Every row gives one point. Examples show where two turns around zero, p and q, send a point. Write where each new point lands after one turn and then the other. Backwards means that the second turn is done in reverse. Each puzzle has new turns, and all numbers are rounded.

Turn p:
[38 72] => [-8 81]
[-33 -20] => [-17 -35]
[ -3 -13] => [  5 -13]
[ 7 -9] => [11 -4]
[ -8 -31] => [ 10 -30]
Turn q:
[25 40] => [-8 47]
[25 -6] => [23 12]
[ -5 -68] => [ 41 -54]
[-14   5] => [-14  -5]
[-30  29] => [-42   2]
Where do these land?
q, then p: [-35  33] => [-41 -25]
q, then p backwards: [ 30 -36] => [ 35 -31]
p, then q: [ 14 -53] => [55 -1]
p, then q: [ 1 38] => [-36  11]
p, then q: [-10  18] => [-20  -5]

Turn p:
[ 36  25   7 -45] => [ 51  25 -13 -24]
[  7 -15  14  25] => [  0 -16   6  28]
[ 38  23 -16  38] => [ 9 38 27 38]
[-66  -7   5  37] => [-57 -39  32  -5]
[-16 -26 -11 -56] => [ -4  -7 -51 -39]
Turn q:
[-19 -44  -9  36] => [-49  25 -12  22]
[ 51 -23  14 -21] => [ -8 -31  52   7]
[-20  33  23  23] => [ 35  21 -22  20]
[ 49  27 -23 -36] => [ 20 -61  15 -25]
[-61   6  -5  -3] => [  3  46 -31 -26]
Where do these land?
p, then q: [ 22 -46 -71  15] => [  4   4 -88  -4]
q, then p: [ 51   1  -4 -30] => [ 16 -45 -31  16]
p, then q: [-23  -6  31 -18] => [-27   0  30 -15]
q, then p backwards: [-34  31  -4  14] => [ 30 -13 -13 -34]
q, then p: [-17  20  48  20] => [24 29 36 27]

Turn p:
[ 55   8  32 -26  45 -11  -3  27] => [ 33  20  15 -36  57  -3   9 -36]
[-35  11  17  12 -26  32   1   6] => [ 19  -1 -16  16 -27  11  20  37]
[ 50 -36 -20 -28  -6  -3 -37  13] => [-23  10 -14 -68  18   0 -27 -10]
[-15  31 -40  45   4  52  37 -27] => [  9 -31 -35  72  10 -15 -27  33]
[-34 -53   3  40  22 -19  -1 -20] => [-41 -43  42  13   0  34   8  14]
[-43 -19 -26  -8  23  39  18 -46] => [-28 -22 -37  50   0  47  -6  -2]
[-41  19 -34  -4 -34 -33 -18  47] => [-40  39   2  -1 -34 -46  31  24]
[ 20  37  11   7  10 -21 -25 -14] => [ 20  33  31   5   6  -7 -28  -7]
[ 45   1  56 -39 -38 -36  28  16] => [ 52  -5  12 -55 -28 -22  21 -54]
Turn q:
[  7  44 -17  13 -57 -20   7   3] => [-27  19 -48 -14 -34  33 -12  13]
[-12  33  -4 -33  25   9 -45 -46] => [  7  46  48 -18  11  35  10 -31]
[-14  39  11  -5  18 -25  15  20] => [ -9  33 -25 -15   1 -30  -3 -23]
[ 17 -18 -33 -28  23 -11  -1  24] => [ 54  -1 -15   8  18  -2 -12  -6]
[-10 -43 -45 -11  35  14   0 -61] => [ 39 -39  32 -10  28  37  48 -25]
[ 18 -27 -27  38  10  -5 -21  15] => [  7 -17 -17  53  19  14   7   4]
[ 13  33  52 -13  23  52  18  12] => [-11  40  34 -20   3 -51  13  42]
[  7 -35  61  45 -97 -12  12   2] => [-69 -58  -3  20 -75  -3 -35  36]
[  5  26  49   2  -9 -10  19 -19] => [-28  16  12 -16 -43 -25  12  -3]
[-31  30 -17  16   9  33 -24  26] => [-28  28  -6  -1  54   9  -9  12]
[  0 -82 -30 -23  18 -25  20  24] => [ 62 -68 -13  14  17 -17 -18 -18]
Where do these land?
p, then q: [-22   1  39   2 -16 -24  -4  10] => [-10  -4  -1 -20 -36 -19  -5  27]
p, then q: [-32  -7 -34  24  34   3 -57  78] => [-12  33 -42 -36  49 -74 -20 -26]
q, then p: [-24  18 -16   5   9 -35  16  10] => [-29   5 -13  24  -4   2 -28 -21]
q, then p: [ 77  34  54  31 -16  24 -42 -64] => [ 84 -20  -1  22 -56 -38  48  53]
q, then p backwards: [ 31 -12  -5  16 -27  37  11  -4] => [-30 -13   8  37 -13  27 -11  10]
q, then p: [-14   7  15 -62  12   3 -18   4] => [ 32  43  14 -21   0  21 -19 -23]
p, then q: [-16 -47 -21 -28   6  -4   9 -36] => [-17 -35  28 -26  31  33   6   1]
q, then p: [-40  23 -34   3  -4  13 -14   4] => [ -9  22 -25  28  30  27   3  -2]
q, then p backwards: [ 20 -21 -48   9 -25 -46  38  14] => [  2 -10   3 -24 -35  59  44 -18]
p, then q: [ 20   5  51  -1  28  28  60 -17] => [ 39 -26  19  38 -17  -1  57  30]
